Every row gives one point. The points of each table are mixes of a few directions, plus a little noise. How many directions does each table use, and how many do they share? Where both have some left over, give the other angles between the two spaces (their principal angles), to ten degrees, smallest first.

First (4 x 3):
[[ 0.09 -0.06 -0.06]
 [-0.34  0.38  0.22]
 [-0.40  0.42  0.21]
 [ 0.70 -0.74 -0.40]]
Second (6 x 3):
[[-0.34  0.51 -0.70]
 [ 0.28 -0.42  0.58]
 [ 0.36 -0.52  0.72]
 [-0.21  0.30 -0.41]
 [-0.17  0.26 -0.35]
 [ 0.09 -0.12  0.17]]
Directions: first 1, second 1, shared 0; angles 70

First (5 x 4):
[[ 1.01 -0.36  0.31  0.18]
 [-0.40  0.03  0.14 -0.42]
 [-0.12  0.24 -0.48  0.61]
 [-0.56  0.27 -0.34  0.12]
 [ 0.07 -0.17  0.37 -0.48]]
Second (6 x 4):
[[-0.33 -0.23 -0.74  0.30]
 [-0.30 -0.19 -0.67  0.28]
 [ 0.53  0.35  1.17 -0.49]
 [ 0.19  0.11  0.41 -0.18]
 [-0.16 -0.10 -0.33  0.12]
 [ 0.06  0.04  0.16 -0.07]]
Directions: first 2, second 1, shared 0; angles 40

First (6 x 6):
[[ 0.17 -0.38 -0.50 -0.67 -0.17 -0.61]
 [-0.03  0.03  0.02  0.07  0.02  0.07]
 [-0.22  0.42  0.60  0.78  0.19  0.68]
 [ 0.01  0.01  0.02  0.02 -0.01  0.04]
 [ 0.21 -0.41 -0.62 -0.80 -0.19 -0.72]
 [-0.18  0.32  0.50  0.60  0.17  0.53]]
Second (7 x 6):
[[ 0.34  0.12 -0.78 -0.25 -0.69  0.82]
 [-0.17 -0.37  0.57  0.37  0.41 -0.64]
 [ 0.34 -0.55 -0.44  0.34 -0.58  0.33]
 [-0.34  0.48  0.02  0.14  0.44 -0.43]
 [-0.17  0.17 -0.11  0.27  0.17 -0.27]
 [ 0.02 -0.14  0.89 -0.66  0.30  0.01]
 [-0.01  0.28 -0.15 -0.21 -0.04  0.18]]
Directions: first 1, second 3, shared 0; angles 80

First (8 x 8):
[[-0.28  0.41  0.47 -0.31 -0.28  0.58 -0.23 -0.01]
 [ 0.09  0.26  0.39  0.54  0.24  0.28 -0.22  0.22]
 [ 0.11 -1.00 -0.54  0.06  0.08 -0.17 -0.25  0.13]
 [ 0.34 -0.05  0.21  0.42 -0.02 -0.18  0.71  0.23]
 [-0.03  0.45  0.04  0.04  0.25  0.01  0.43 -0.84]
 [-0.11 -0.01  0.02 -0.73 -0.66 -0.13  0.48  0.20]
 [-0.02 -0.27 -0.84 -0.43  0.09 -0.78  0.18 -0.44]
 [-0.11  0.21  0.24  0.41  0.30  0.39 -1.10  0.50]]
Second (7 x 8):
[[ 0.07 -0.26  0.54  0.36 -0.36  0.89  0.85  0.74]
 [ 0.19 -0.26 -0.24 -0.13 -0.07 -0.58  0.01  0.05]
 [-0.12 -0.28  0.05 -0.06 -0.25  0.48  0.17  0.44]
 [-0.11 -0.13 -0.47 -0.15  0.20 -0.28 -0.48 -0.13]
 [ 0.41 -0.07  0.36 -0.15 -0.49 -0.58  0.66  0.13]
 [-0.30  0.37 -0.15 -0.34  0.16  0.03 -0.66 -0.47]
 [-0.13  0.65 -0.11  0.47  0.82  0.03 -0.56 -0.75]]
Directions: first 5, second 4, shared 3; angles 40
